Each point is reached from the start by the listed moves, each made 0, 1 or 2 times, or once backwards (-1), plus a little noise. Say if it took an odd or an even number of moves. Then give how often each move was made.
In the rows, zero is written as 128.

Moves:
(1): [166 138 165 115]
(2): [132 160 133 130]
Start: [118 132 128 136]
Points:
[120 132 128 136] => even (0, 0)
[122 164 133 137] => odd (0, 1)
[203 216 211 114] => even (2, 2)
[199 185 205 113] => odd (2, 1)

Moves:
(1): [172 115 119 123 128 135 121 135 122 133 121]
(2): [135 164 126 127 116 116 124 136 120 128 125]
(3): [125 131 177 137 144 126 128 130 108 105 138]
(4): [123 124 114 179 106 141 124 136 121 116 147]
(5): [138 132 115 136 157 129 132 116 141 133 137]
(6): [119 145 121 106 139 170 119 123 117 116 127]
(7): [129 132 124 128 125 137 155 137 124 126 131]
(8): [122 125 131 122 132 131 118 182 141 122 144]
(9): [135 134 137 130 110 135 136 116 158 119 134]
Start: [126 125 144 131 126 133 127 108 116 131 106]
Points:
[214 122 138  40 139 249 155  30 137 111  72] => even (2, -1, 0, -1, 0, 2, 1, -1, 2)
[ 98 193 235 172 175  54 122 177  70 102 141] => odd (-1, 2, 2, 0, 1, -1, 0, 1, -1)
[142 180 219 149  69  74 121 185 119 100 122] => odd (0, 2, 1, 0, -1, -1, 0, 1, 1)
[114  64 184 210 158 114  93 199 151 106 172] => even (0, -1, 1, 1, 1, -1, -1, 2, 0)
[190 178 242 109 181  73 138 237 110 104 138] => odd (1, 2, 2, -1, 1, -1, 1, 2, 0)

Moves:
(1): [161 129 125 124 130 120 131 129 120 125 129 121 119 117 127 136 132 124
 129 126 124 131 120 122 131]
(2): [133 161 123 119 131 137 130 112 118 138 122 134 136 133 123 129 125 126
 142 122 137 128 136 121 128]
(3): [126 133 158 123 130 126 125 131 134 126 125 125 131 128 120 128 132 130
 124 123 130 129 120 131 126]
(4): [137 130 137 160 136 132 124 133 134 123 132 138 132 134 137 130 133 134
 132 134 121 125 124 127 125]
(5): [125 124 125 124 167 125 121 127 136 129 123 133 134 115 132 121 132 130
 121 120 122 125 130 131 133]
(6): [130 126 135 128 124 168 135 121 135 124 127 131 123 120 135 124 133 118
 122 120 125 129 131 125 129]
(7): [126 135 127 133 131 122 158 128 128 135 131 125 133 131 131 125 134 130
 115 139 134 125 128 133 131]
(8): [127 137 128 115 131 130 121 158 118 132 122 126 126 126 121 120 128 136
 119 128 126 128 133 126 137]
(9): [137 134 122 117 123 123 127 136 155 125 129 130 124 129 128 130 117 122
 125 134 123 129 134 122 122]
(10): [128 126 131 123 123 136 126 135 131 165 135 135 127 129 125 122 129 130
 135 135 129 117 116 125 130]
(11): [121 137 136 129 137 130 124 132 122 122 163 127 127 123 116 124 124 140
 134 136 133 132 124 133 127]
(12): [130 127 127 122 129 126 130 131 128 126 132 151 127 134 129 128 131 123
 129 130 133 132 125 130 132]
(13): [134 125 121 121 128 134 125 130 131 131 127 125 155 128 126 131 131 125
 130 130 132 120 129 138 120]
(14): [136 126 129 123 136 135 126 126 125 127 133 124 127 147 124 130 126 129
 125 128 126 122 128 131 132]
(15): [126 137 140 111 133 122 125 131 131 125 130 128 133 135 167 129 121 133
 134 126 130 123 122 128 121]
(16): [124 128 126 127 132 131 133 128 131 128 125 130 128 125 128 155 125 127
 135 129 123 123 127 128 130]
(17): [121 134 123 131 125 123 124 127 134 131 135 122 120 130 130 126 157 123
 130 127 125 118 122 130 130]
(18): [131 122 125 117 116 132 120 119 133 116 118 142 123 122 126 131 127 171
 129 125 130 125 127 129 133]
(19): [126 121 137 125 137 130 144 139 136 118 130 128 128 132 115 120 128 126
 163 121 118 122 131 122 131]
(20): [130 129 127 123 134 136 117 129 125 122 118 127 128 130 126 129 131 127
 131 166 121 134 126 129 133]
(21): [131 124 122 130 139 121 128 133 139 130 122 117 129 129 131 128 135 126
 130 124 181 131 128 121 135]
(22): [125 124 120 130 139 124 139 139 130 140 134 122 142 138 134 137 135 137
 132 116 109 173 127 134 124]
(23): [127 123 139 128 123 124 125 125 121 138 132 127 127 128 132 130 130 131
 128 129 125 130 151 126 128]
(24): [138 132 135 132 122 130 129 126 135 132 125 124 121 130 132 125 120 133
 132 124 133 138 133 171 126]
Start: [143 121 136 135 116 123 136 149 138 138 117 131 114 136 138 134 132 121
 125 116 120 127 136 131 111]
Points:
[195 125 163 110 184 161  80 133 147 129 115 193 157 100 246 161 133 113
 113  59 155  70 113 193 100] => even (1, 0, 0, 1, 2, 1, -1, 0, -1, 0, 0, 2, 2, 0, 2, 1, 0, 0, -1, -1, 0, -1, 0, 1)
[153 172 155  58 130  96 132 137 138 137 108 190 182 156 134 167 136 146
 202  80 222  45 152  83 108] => odd (0, 2, 1, 0, 0, -1, 0, 0, 0, 0, 0, 2, 2, 0, 1, 1, 0, 1, 1, -1, 1, -1, 1, -1)
[214 129 117 142 192 163 109 212 174 102  45  99  98  82 233 193 201  95
 115 167 138 121 186  37 148] => even (2, 0, -1, 2, 1, 2, 0, 2, 1, -1, -1, -1, 0, -1, 1, 2, 1, 0, 0, 2, 2, 0, 2, -1)
[122 210 201 124 153 121 128 156  82 154 177 188 115 191 134  80  99 230
  83 172 200  75  88 153 137] => odd (-1, 1, 1, 1, 0, -1, 2, 1, -1, 1, 2, 1, -1, 2, 1, -1, -1, 1, -1, 0, 0, -1, -1, 0)
[238 171 169  40 143 240 226 188 160 179  42 151 147 157  86 178 162 115
 204 175 217  87  80  49 169] => even (2, 2, 2, 0, -1, 2, 2, 1, 0, 2, -1, 1, 1, 1, 0, 2, -1, 1, 2, 2, 2, 0, -1, -1)
[145 153 173 124 131  31 211 220 151 109 176 119  92 134 108 194 147 199
 162 141 210 201 170 111 139] => odd (1, 0, 1, 0, -1, -1, 2, 1, 1, -1, 2, 1, -1, -1, 0, 2, 0, 1, 1, 0, 2, 1, 2, 0)
[ 97 101 142  71 122 249 112  92 139 115 126 139 129 152 223 202 109 227
 181 136  22 207 132 202 102] => odd (-1, 0, -1, -1, 0, 2, -1, -1, -1, 0, 1, -1, 0, 1, 2, 2, 0, 2, 0, 2, -1, 2, 0, 1)
[123 180 153  83 146 239 177 213 162 197 113  94 121 194  98 148 133  61
 207  99 192  85 195  35 143] => even (-1, 2, 0, 0, -1, 2, 0, 2, 1, 1, 0, -1, 0, 2, 0, 2, 0, -1, 2, 0, 2, 0, 1, -1)
